Each row is a point. Each copy is the shape, with its points in the same order, stretched, turned, moved and blurred by noise. Say if it was mirrored as well.
(in the rows, 128 means zero)

Shape (6 x 3):
[[110 129 162]
 [198 106 116]
 [ 62 120 106]
 [117 171 144]
 [ 95 117 102]
 [203 112 136]]
Copy 1:
[[118 159 165]
 [199  78 188]
 [140 202 101]
 [ 96 116 123]
 [163 167 117]
 [179  75 208]]
Copy 1 is: mirrored
Copy 2, 6 rows:
[[101 141  80]
 [167  77 118]
 [ 78 190 142]
 [128 168  83]
 [108 161 135]
 [169  77 102]]
Copy 2 is: mirrored
Copy 3, 6 rows:
[[115 162 151]
 [ 76  94 103]
 [151 105 197]
 [149 155 114]
 [132 100 168]
 [ 72 124  89]]
Copy 3 is: mirrored
Copy 4, 6 rows:
[[133 131  71]
 [194 145 174]
 [112  62  83]
 [105 148 112]
 [133  81 108]
 [198 168 153]]
Copy 4 is: mirrored

Shape, 9 rows:
[[119 177  93 157 161 149]
 [116 178 148 177 102 102]
 [171 162 109 148 141 146]
 [138  76  83  98  81 126]
 [172 123 154  76 153 175]
 [134  86  98 178 105  76]
 [ 94  76 166 112 163  98]
 [191 158 145 107 106  72]
 [103  75  88 183 159 143]]
Copy 1, 9 rows:
[[ 66 180 168 173 146 137]
 [ 81 195 118 163  72 147]
 [123 193 135 175 158 121]
 [157  74  87 164 132  80]
 [167 150 122 115 226 127]
 [151 108 117 195  53 101]
 [174  95 154 108 107 136]
 [168 207  81 120 117  72]
 [129  82 182 205 116 154]]
Copy 1 is: only turned
Copy 2:
[[148 181  74 140 182 128]
 [ 80 178  91 148 120 152]
 [176 187 105 148 143 122]
 [146 123 151  75  95  92]
 [204 124 160 122 149 179]
 [ 93 132 115 137  92  68]
 [ 99  66 164 137 156 162]
 [142 184 192 137 103 132]
 [124  99  70 149 153  92]]
Copy 2 is: only turned
Copy 3 (9 x 6):
[[ 81 146 104 107  92 176]
 [104 136  83 164 133 130]
 [109 147 110 128 112 209]
 [160 112 190 105 153 148]
 [166 216 173 141  95 192]
 [131 127 108 110 216 145]
 [156 229 156 106 162  98]
 [187 155  89 154 140 167]
 [ 79 159 162  81 183 140]]
Copy 3 is: only turned
Copy 4, 9 rows:
[[120 174  66 183  95  87]
 [172 160 108 127  53 144]
 [150 129  83 187 132 108]
 [121 160 162 111 175 153]
 [124  74 150 140 161  96]
 [132 182 133 187 108 183]
 [ 92 121 204 156  92 141]
 [200 123 187 151 111 129]
 [ 79 169  69 184 116 147]]
Copy 4 is: mirrored
